Every row gives one point. Each copy is the shape, with its points in the same order, stretched, turned, moved and blurred by noise. Some copies are also mirrored. Which?
(in the rows, 100 means zero)

Shape (8 x 3)
[79 107 134]
[40 95 128]
[96 113 64]
[136 153 57]
[88 130 133]
[133 89 70]
[76 104 98]
[108 76 136]
Copy 1 (8 x 3)
[87 142 118]
[110 120 149]
[57 91 109]
[5 113 85]
[71 145 133]
[56 94 72]
[76 103 118]
[104 132 101]
Copy 1 is: only turned
Copy 2 (8 x 3)
[78 120 130]
[83 136 157]
[118 133 89]
[107 120 42]
[67 123 109]
[132 92 76]
[101 129 117]
[97 90 121]
Copy 2 is: mirrored
Copy 3 (8 x 3)
[107 134 77]
[100 154 47]
[99 81 58]
[131 50 92]
[125 123 91]
[87 57 110]
[98 117 64]
[87 109 120]
Copy 3 is: only turned
Copy 4 (8 x 3)
[131 134 114]
[109 148 146]
[62 89 89]
[66 73 29]
[133 128 89]
[76 53 107]
[90 113 111]
[138 91 135]
Copy 4 is: only turned

Shape (9 x 3)
[19 77 132]
[88 127 95]
[117 138 73]
[49 106 85]
[115 85 57]
[100 117 117]
[155 105 77]
[72 72 95]
[101 83 100]
Copy 1 (9 x 3)
[5 117 99]
[103 130 93]
[144 130 100]
[67 140 121]
[128 102 138]
[101 108 75]
[162 88 104]
[65 102 124]
[92 92 106]
Copy 1 is: mirrored
Copy 2 (9 x 3)
[84 39 140]
[78 130 111]
[72 154 92]
[60 82 126]
[56 95 77]
[100 120 106]
[83 128 66]
[66 52 100]
[81 87 93]
Copy 2 is: only turned

Shape (8 x 4)
[103 93 91 71]
[67 94 75 71]
[75 111 185 109]
[84 110 84 93]
[104 100 75 78]
[115 91 76 78]
[126 125 96 78]
[107 93 77 97]
Copy 1 (8 x 4)
[88 81 105 92]
[63 60 80 77]
[120 96 72 160]
[72 91 82 88]
[75 88 106 86]
[84 93 114 86]
[77 110 124 115]
[91 108 103 79]
Copy 1 is: only turned
Copy 2 (8 x 4)
[115 125 116 91]
[89 108 133 64]
[68 134 32 96]
[93 96 111 87]
[115 111 121 94]
[122 121 127 103]
[136 117 85 108]
[101 105 128 112]
Copy 2 is: only turned
Copy 3 (8 x 4)
[111 75 98 114]
[79 70 97 104]
[159 64 113 5]
[96 87 81 103]
[101 83 86 126]
[107 89 91 136]
[129 75 72 118]
[102 104 87 128]
Copy 3 is: only turned

Shape (11 x 6)
[66 117 98 65 62 85]
[55 117 64 98 108 66]
[92 89 70 124 122 143]
[113 126 129 92 74 111]
[91 75 75 67 87 96]
[113 120 91 120 104 146]
[138 112 43 127 150 79]
[137 109 93 148 91 64]
[131 102 48 104 107 113]
[57 93 134 69 76 120]
[147 123 125 87 107 105]
Copy 1 (11 x 6)
[29 75 131 79 113 90]
[81 84 136 126 155 102]
[126 115 85 135 97 151]
[77 97 110 79 71 65]
[77 61 91 72 114 129]
[112 133 99 103 83 116]
[195 117 101 91 176 121]
[179 84 162 78 111 88]
[139 113 100 70 131 147]
[23 68 81 116 65 90]
[122 107 79 62 91 53]
Copy 1 is: mirrored
Copy 2 (11 x 6)
[38 91 101 109 72 73]
[52 89 56 83 121 69]
[114 86 111 78 132 133]
[79 107 122 143 65 119]
[86 72 109 81 77 81]
[106 100 117 102 106 156]
[140 99 34 76 108 121]
[117 73 49 161 101 123]
[118 89 77 76 78 135]
[51 91 160 113 92 75]
[120 124 116 135 49 117]
Copy 2 is: only turned
Copy 3 (11 x 6)
[100 89 65 119 80 118]
[112 98 51 114 114 74]
[115 113 108 89 157 95]
[59 122 113 83 87 135]
[142 82 87 92 98 99]
[73 122 115 68 137 131]
[109 111 73 21 144 80]
[60 83 101 41 107 81]
[122 83 88 35 138 114]
[96 123 112 149 79 113]
[71 140 118 42 95 123]
Copy 3 is: mirrored
Copy 4 (11 x 6)
[110 106 86 36 94 112]
[96 148 59 96 81 119]
[153 131 84 157 108 83]
[104 92 137 63 123 98]
[123 77 92 95 94 108]
[149 125 110 126 120 93]
[108 124 87 179 98 148]
[68 104 143 124 68 159]
[148 96 96 144 110 133]
[115 96 93 35 112 46]
[94 74 127 99 142 102]
Copy 4 is: mirrored

Shape (11 x 6)
[167 91 183 47 121 52]
[64 69 141 67 139 133]
[159 133 137 108 114 156]
[141 165 86 116 104 152]
[127 92 91 115 56 147]
[81 153 141 68 35 89]
[174 121 112 81 65 99]
[83 107 86 69 63 158]
[112 65 72 87 126 80]
[76 112 93 151 89 92]
[107 139 83 94 162 66]
Copy 1 (11 x 6)
[71 32 157 129 160 159]
[85 80 170 105 76 63]
[126 163 183 51 118 149]
[124 159 114 11 109 148]
[127 146 117 117 78 113]
[165 53 75 69 75 141]
[113 104 107 110 117 180]
[122 117 112 102 38 110]
[39 64 84 121 111 84]
[132 96 76 72 107 63]
[53 65 72 23 137 110]
Copy 1 is: only turned
Copy 2 (11 x 6)
[141 129 174 55 44 81]
[99 40 121 50 118 120]
[154 97 138 126 136 104]
[125 121 109 136 158 126]
[112 65 98 142 102 103]
[56 112 155 118 96 65]
[123 132 135 136 75 95]
[66 52 113 137 121 132]
[99 92 78 56 79 136]
[94 93 73 80 130 74]
[103 146 92 44 132 138]
Copy 2 is: only turned
Copy 3 (11 x 6)
[195 94 187 138 128 96]
[171 132 121 39 170 122]
[153 18 103 103 87 124]
[115 36 53 113 65 104]
[94 64 126 80 54 113]
[143 150 84 142 70 160]
[128 57 143 133 39 95]
[133 111 90 55 62 119]
[94 113 151 78 128 45]
[50 118 86 121 128 117]
[109 110 82 129 147 53]
Copy 3 is: only turned

Shape (12 x 8)
[73 61 100 87 104 104 117 64]
[116 96 90 121 112 54 65 132]
[134 98 84 126 114 69 106 95]
[72 45 80 77 115 107 82 82]
[88 114 127 146 139 104 75 95]
[110 89 104 104 98 108 93 126]
[107 85 102 75 109 67 125 118]
[62 83 68 93 80 104 117 60]
[90 129 103 104 148 125 42 101]
[48 73 90 161 112 146 117 43]
[90 126 124 151 117 75 88 104]
[108 85 131 79 93 109 79 82]
Copy 1 (12 x 8)
[82 77 85 85 79 55 99 78]
[118 67 77 120 100 111 118 171]
[143 59 76 130 106 96 90 134]
[75 82 59 79 72 56 110 101]
[89 90 96 65 124 85 72 141]
[96 91 72 126 104 116 91 123]
[109 56 81 119 103 111 129 101]
[96 105 92 103 87 35 110 86]
[100 125 69 44 126 89 93 144]
[62 102 93 77 106 5 43 93]
[105 82 117 84 122 98 87 149]
[110 97 82 91 72 120 88 98]
Copy 1 is: only turned
Copy 2 (12 x 8)
[99 94 72 114 60 109 140 117]
[146 81 121 109 135 114 99 102]
[118 75 127 96 119 83 129 96]
[119 104 46 115 79 127 126 86]
[106 37 112 146 128 108 97 98]
[101 105 107 120 123 127 109 104]
[116 115 102 96 100 91 118 138]
[104 97 91 119 40 105 130 90]
[91 47 71 117 113 119 52 59]
[89 47 92 176 83 111 161 66]
[118 43 140 136 113 94 93 105]
[84 84 85 87 85 132 111 122]
Copy 2 is: only turned

Shape (13 x 9)
[125 78 72 97 120 49 132 132 70]
[94 136 123 114 77 132 133 82 60]
[92 138 105 87 91 82 114 87 78]
[78 81 112 125 104 120 105 147 128]
[72 93 112 111 147 123 104 92 106]
[146 66 117 76 86 122 91 133 100]
[134 83 99 129 63 82 85 78 117]
[74 108 117 108 140 58 76 105 117]
[71 79 96 114 127 129 62 90 103]
[107 110 135 115 92 82 106 141 85]
[130 112 68 135 88 116 78 88 93]
[148 145 71 90 70 61 114 71 109]
[104 107 59 84 71 49 75 78 129]
Copy 1 (13 x 9)
[101 156 146 117 64 36 76 67 109]
[122 108 67 52 75 156 101 85 133]
[125 128 97 79 111 96 111 89 101]
[64 82 99 113 62 109 88 78 79]
[48 99 70 124 118 125 89 102 131]
[115 86 159 124 33 103 78 138 122]
[92 88 112 28 85 47 125 105 107]
[60 135 88 111 143 66 103 100 69]
[57 78 54 120 130 96 75 131 133]
[108 129 116 86 54 101 87 83 68]
[86 77 90 33 115 86 67 93 127]
[123 111 140 20 115 63 116 69 94]
[115 100 117 70 142 5 128 103 82]
Copy 1 is: mirrored
Copy 2 (13 x 9)
[135 79 68 62 47 109 121 65 71]
[98 140 95 112 119 129 65 70 76]
[125 138 109 89 106 121 107 72 90]
[97 52 100 110 110 86 77 144 78]
[79 80 52 122 134 72 96 110 114]
[95 73 122 108 40 122 88 89 89]
[68 111 161 71 88 69 84 84 55]
[115 105 98 74 114 67 110 118 125]
[44 58 88 86 145 85 96 138 118]
[135 112 116 82 69 115 70 98 86]
[64 68 119 72 135 91 72 80 72]
[128 134 138 88 95 91 114 24 59]
[92 107 160 58 111 87 142 88 77]
Copy 2 is: mirrored

Shape (15 x 9)
[84 103 91 113 89 137 103 105 78]
[129 100 107 107 85 124 86 132 67]
[105 95 132 112 82 88 84 89 150]
[116 87 100 101 99 39 132 140 89]
[86 106 121 94 90 119 91 78 83]
[100 159 136 88 98 135 90 136 90]
[68 91 87 98 102 75 108 142 106]
[93 114 91 101 90 128 86 78 66]
[127 88 108 79 92 123 105 117 122]
[92 118 85 92 122 128 79 73 108]
[72 132 109 134 147 100 105 99 94]
[97 88 85 101 120 121 139 77 116]
[75 97 125 95 91 125 84 74 72]
[111 91 142 95 101 107 80 81 92]
[49 140 89 85 86 118 103 93 88]
Copy 1 (15 x 9)
[89 111 94 96 102 136 91 72 81]
[70 64 133 98 123 145 79 65 62]
[60 106 150 86 86 80 103 138 118]
[120 101 150 147 139 58 86 91 94]
[64 94 98 112 72 125 122 89 96]
[72 81 153 65 95 146 141 89 58]
[123 118 118 100 106 62 68 103 65]
[81 84 80 98 90 137 120 60 98]
[96 93 135 95 87 138 93 120 86]
[92 98 67 67 84 127 131 112 100]
[72 140 87 86 137 89 145 112 84]
[110 150 77 118 100 133 123 125 121]
[56 86 86 120 67 122 119 82 85]
[43 73 109 119 87 118 119 111 93]
[115 116 96 83 65 106 132 68 97]
Copy 1 is: only turned
Copy 2 (15 x 9)
[101 101 102 149 87 103 104 121 118]
[116 94 76 148 138 98 76 79 126]
[110 137 92 82 70 52 86 89 69]
[123 90 130 61 145 75 141 74 147]
[79 110 107 138 80 106 88 95 84]
[132 95 72 195 126 89 110 109 53]
[137 97 137 62 101 83 124 124 116]
[69 91 91 143 96 106 85 105 103]
[122 146 79 110 105 108 96 100 96]
[74 117 91 114 97 96 76 131 65]
[86 103 142 134 121 54 99 128 87]
[76 151 124 105 89 107 124 124 113]
[73 108 119 141 71 115 72 99 78]
[83 131 111 130 97 95 62 77 79]
[95 82 107 140 64 102 134 140 75]
Copy 2 is: only turned
Copy 3 (15 x 9)
[84 121 128 108 125 100 72 82 103]
[77 124 147 96 83 95 103 88 133]
[79 92 108 82 124 111 158 129 100]
[133 118 82 112 71 78 102 130 98]
[68 109 114 112 120 109 113 75 100]
[84 118 162 47 78 88 93 59 79]
[111 119 102 92 106 89 68 133 68]
[82 98 118 113 125 115 80 60 114]
[78 104 159 108 101 97 126 116 98]
[82 63 126 106 134 107 73 77 91]
[111 82 83 74 121 56 64 79 76]
[102 87 116 129 141 68 86 102 77]
[47 106 109 114 123 114 110 72 101]
[52 93 112 106 97 105 143 89 116]
[95 113 117 90 131 120 62 60 49]
Copy 3 is: only turned
Copy 4 (15 x 9)
[124 131 78 107 83 93 74 93 66]
[101 97 74 67 94 122 63 97 65]
[92 121 86 84 115 86 93 78 163]
[97 53 82 75 60 114 144 116 87]
[123 123 100 114 94 104 77 80 101]
[121 140 75 58 40 124 46 56 80]
[104 108 55 102 53 100 129 128 110]
[123 113 84 125 91 92 57 92 80]
[60 119 90 76 94 105 87 87 90]
[103 131 100 120 80 70 46 106 107]
[170 135 102 88 47 71 73 117 93]
[97 129 120 111 82 57 100 97 77]
[133 139 97 120 101 122 76 96 103]
[105 124 114 89 123 122 71 91 118]
[115 124 63 146 35 88 79 80 97]
Copy 4 is: only turned

Shape (14 x 11)
[107 102 94 187 89 68 103 126 104 140 114]
[92 108 126 88 129 65 98 99 79 109 157]
[195 86 129 73 83 90 81 93 79 88 93]
[97 165 108 76 106 69 98 93 126 90 83]
[85 83 107 79 81 68 105 91 89 120 110]
[89 106 126 105 80 85 110 97 125 94 128]
[117 148 44 114 80 79 57 99 85 105 108]
[102 80 131 104 99 72 84 111 86 101 82]
[98 84 96 70 86 110 99 143 80 92 94]
[84 87 70 91 86 71 113 154 133 90 102]
[96 120 55 134 96 95 122 131 77 89 84]
[93 91 124 93 83 91 111 109 105 167 135]
[100 78 84 143 145 110 110 104 102 85 115]
[91 102 104 73 84 177 99 100 86 107 122]
Copy 1 (14 x 11)
[148 124 107 86 46 109 113 137 98 114 101]
[120 107 82 100 119 79 118 115 74 57 72]
[30 122 106 95 150 93 94 149 104 66 99]
[94 79 69 155 115 94 84 115 88 124 74]
[114 112 77 112 124 108 99 100 83 70 107]
[136 91 92 120 126 122 125 119 94 97 92]
[78 93 65 150 48 55 85 121 98 91 136]
[93 123 86 92 121 108 117 101 77 92 100]
[83 69 92 91 117 96 108 72 60 73 127]
[126 75 106 130 100 116 108 91 38 89 124]
[100 59 91 102 49 118 113 66 76 98 103]
[148 115 103 92 119 91 81 125 102 81 102]
[108 80 135 102 84 113 137 64 90 86 63]
[102 44 103 105 125 88 107 61 127 85 112]
Copy 1 is: mirrored
Copy 2 (14 x 11)
[94 109 45 150 113 77 73 155 99 93 66]
[116 64 90 130 70 103 145 93 91 104 74]
[64 35 51 88 98 88 92 60 86 83 99]
[97 114 95 94 79 57 121 84 111 151 128]
[94 74 103 116 63 122 103 98 122 116 79]
[105 82 81 101 87 122 110 122 99 129 112]
[108 100 73 98 64 19 86 124 113 88 88]
[75 87 78 141 69 113 106 87 96 93 102]
[128 98 69 99 56 123 94 72 119 79 93]
[135 114 73 100 81 106 109 109 156 95 115]
[110 156 66 80 95 66 96 115 110 72 67]
[121 55 85 142 76 129 69 102 122 130 62]
[122 137 107 93 129 87 108 132 73 43 74]
[155 94 101 68 74 128 54 95 79 91 80]
Copy 2 is: only turned

Shape (16 x 12)
[90 161 123 111 60 126 71 94 118 74 104 122]
[115 120 81 133 76 98 142 52 95 76 91 74]
[115 120 88 147 92 128 131 100 66 81 109 72]
[135 98 127 86 57 154 121 121 85 123 52 133]
[78 101 80 115 121 70 132 99 63 101 68 76]
[98 73 127 112 74 95 66 148 137 83 78 83]
[68 80 128 109 110 92 74 99 120 112 86 88]
[89 80 127 82 98 96 106 136 133 90 84 119]
[105 75 69 100 131 88 99 100 88 93 94 87]
[112 92 115 101 88 84 60 137 141 129 64 118]
[127 93 116 71 20 126 92 112 74 79 71 137]
[74 87 78 96 105 92 95 91 120 107 107 57]
[92 86 69 133 98 82 148 104 74 116 114 94]
[137 109 113 110 86 99 117 84 88 65 113 83]
[98 100 100 109 109 69 129 98 65 123 112 66]
[111 104 102 143 77 113 123 61 60 81 108 111]
Copy 1 (16 x 12)
[88 87 85 75 79 96 57 113 87 158 144 136]
[71 116 120 82 116 59 103 50 96 126 66 127]
[74 77 98 102 135 74 98 79 78 92 72 93]
[94 126 42 110 83 162 134 92 108 73 177 144]
[127 72 100 92 108 99 103 74 95 78 42 83]
[119 117 45 128 105 85 73 148 128 107 129 67]
[139 104 98 102 92 101 63 124 104 77 104 97]
[135 94 73 114 116 120 98 136 141 97 124 101]
[119 94 113 106 103 89 101 111 76 88 43 86]
[107 138 58 126 48 142 83 128 123 100 141 77]
[102 117 40 73 59 101 137 119 77 141 171 149]
[115 111 106 84 103 98 78 118 95 97 43 98]
[81 83 120 86 118 89 137 80 113 59 51 94]
[97 106 104 87 128 71 103 78 81 141 103 103]
[112 96 101 72 120 118 119 73 91 86 64 73]
[83 91 127 82 106 52 104 70 73 108 101 129]
Copy 1 is: mirrored
Copy 2 (16 x 12)
[104 120 58 125 55 61 123 125 118 121 141 71]
[85 108 78 88 85 90 7 119 117 93 145 105]
[84 106 101 99 79 114 35 95 149 84 166 92]
[78 142 72 195 65 166 83 67 94 136 79 90]
[128 80 128 103 85 124 35 89 94 73 108 72]
[143 174 114 110 82 79 119 121 102 67 69 101]
[140 88 125 108 73 106 118 135 79 92 84 115]
[108 136 109 129 89 90 120 118 54 109 77 91]
[123 92 105 54 95 123 66 89 81 90 89 98]
[144 155 106 105 91 135 140 127 88 99 68 90]
[99 149 53 182 76 100 89 55 87 117 63 87]
[115 86 84 75 93 99 80 125 68 48 107 129]
[98 88 123 102 127 142 42 93 95 71 150 96]
[77 120 92 82 80 67 54 124 132 95 102 94]
[102 72 134 95 100 126 63 120 118 53 109 99]
[97 86 106 116 95 93 33 87 126 120 145 119]
Copy 2 is: only turned
Copy 3 (16 x 12)
[107 140 65 143 112 124 133 147 103 106 111 100]
[62 77 116 118 104 133 119 67 115 113 73 117]
[83 80 123 117 111 117 124 91 124 69 78 128]
[108 86 116 86 111 132 47 182 104 145 88 142]
[65 91 131 104 101 111 88 78 108 69 75 89]
[138 122 52 96 88 108 94 105 102 65 68 125]
[106 121 81 84 83 111 101 88 120 72 94 92]
[99 122 55 101 72 90 92 136 92 101 73 112]
[74 69 92 89 104 101 91 84 107 66 84 105]
[127 122 59 93 109 107 52 124 118 90 91 117]
[121 77 109 122 109 138 62 179 61 152 110 111]
[96 105 96 92 108 85 124 61 105 72 93 88]
[76 78 147 119 95 85 92 66 120 76 106 105]
[83 68 82 120 90 126 116 118 109 114 67 106]
[86 79 136 111 101 92 96 91 125 87 89 70]
[74 63 132 121 90 142 106 95 119 106 110 112]
Copy 3 is: mirrored

Shape (15 x 12)
[89 124 104 81 135 34 122 117 53 118 65 133]
[83 92 77 70 129 60 144 182 85 96 105 118]
[93 123 153 112 50 128 131 89 108 84 173 112]
[119 137 113 64 88 152 82 109 153 169 113 76]
[124 102 104 90 87 14 78 145 77 65 70 138]
[79 129 93 95 106 157 106 89 127 65 141 62]
[126 103 93 104 50 140 135 61 105 106 123 63]
[86 125 124 157 94 150 95 107 80 89 125 95]
[145 119 97 85 127 143 103 82 142 121 101 150]
[100 152 50 81 100 135 77 80 145 149 150 110]
[121 82 77 108 126 28 120 168 109 125 82 114]
[63 65 113 116 81 138 92 72 106 106 152 95]
[139 113 75 95 151 28 114 159 68 119 124 110]
[95 154 75 115 99 117 118 91 173 141 107 111]
[86 111 152 121 117 112 104 55 126 77 146 71]
Copy 1 (15 x 12)
[99 128 96 97 97 150 93 129 166 139 90 119]
[144 126 101 74 111 128 62 120 109 131 94 91]
[76 113 126 105 64 135 142 109 68 62 133 38]
[44 73 84 73 66 107 54 105 56 88 132 104]
[117 142 73 58 79 130 132 108 165 120 22 89]
[97 74 121 133 105 114 83 88 59 35 137 64]
[48 58 127 122 103 163 120 81 29 82 120 76]
[88 93 84 141 106 105 151 101 63 64 123 104]
[32 96 123 88 97 84 85 90 102 110 114 99]
[79 72 138 64 87 95 69 139 72 66 121 103]
[112 159 91 51 101 123 79 134 107 142 36 117]
[96 82 122 145 56 101 118 112 50 76 107 76]
[131 159 114 36 97 143 80 123 131 129 62 151]
[41 103 108 92 113 108 70 144 68 72 113 81]
[72 127 123 145 72 128 105 103 94 44 111 77]
Copy 1 is: only turned
Copy 2 (15 x 12)
[115 101 40 50 113 65 102 56 98 125 108 106]
[88 42 72 72 74 60 123 106 65 79 117 87]
[68 144 177 110 66 86 108 125 51 150 89 67]
[101 67 123 122 125 153 33 121 26 151 83 137]
[81 73 65 71 61 35 118 82 152 102 76 101]
[97 104 163 93 105 129 89 148 68 87 125 94]
[95 113 127 144 101 152 107 140 104 160 112 74]
[41 130 113 99 98 117 84 95 70 104 91 50]
[59 91 95 84 115 104 67 155 77 175 139 129]
[109 101 120 147 134 92 47 147 31 135 124 122]
[77 44 41 110 71 73 84 72 119 106 124 90]
[51 100 145 137 124 108 131 80 78 124 121 91]
[95 94 36 107 33 65 88 87 88 92 125 116]
[92 94 127 110 142 98 18 129 62 144 140 81]
[72 143 177 89 98 130 89 80 95 128 137 104]
Copy 2 is: mirrored
Copy 3 (15 x 12)
[62 61 148 99 152 130 88 81 108 89 156 87]
[63 65 155 145 76 134 99 132 115 93 108 67]
[153 37 66 60 88 137 123 92 134 54 52 145]
[65 128 90 65 102 135 44 92 111 112 59 68]
[57 61 100 132 123 73 137 82 83 91 120 104]
[139 127 108 62 129 91 101 118 113 103 24 95]
[147 143 44 87 114 140 119 128 104 66 53 149]
[160 115 78 64 110 107 83 69 103 122 96 124]
[75 100 66 41 97 131 108 103 143 119 121 88]
[77 105 113 22 121 123 95 89 116 128 66 122]
[18 94 116 177 86 109 82 125 120 136 131 80]
[141 118 101 83 107 132 119 67 136 104 52 115]
[42 54 128 145 118 137 89 130 92 143 117 80]
[58 105 83 58 92 90 66 101 148 123 93 124]
[133 82 97 91 152 83 97 90 147 102 31 98]
Copy 3 is: only turned
Copy 4 (15 x 12)
[105 93 86 69 27 115 150 113 110 93 190 78]
[55 77 125 96 33 94 147 95 39 145 161 77]
[81 120 96 99 111 43 68 141 90 188 70 142]
[191 101 157 160 62 90 65 70 72 119 70 117]
[71 74 65 37 54 89 148 60 134 74 134 71]
[108 127 119 175 104 43 48 114 77 142 80 64]
[106 98 126 132 142 43 125 111 94 112 104 148]
[106 85 93 154 96 76 99 148 133 138 78 60]
[186 69 105 104 96 90 58 63 66 125 121 77]
[143 67 147 168 70 78 20 85 82 121 125 101]
[84 48 169 58 41 119 168 77 82 84 141 65]
[84 117 109 141 151 107 52 136 89 141 53 109]
[89 29 127 89 20 80 158 124 70 68 154 58]
[149 87 195 112 66 92 71 64 110 143 132 74]
[116 129 112 111 113 80 54 148 102 105 42 64]
Copy 4 is: mirrored
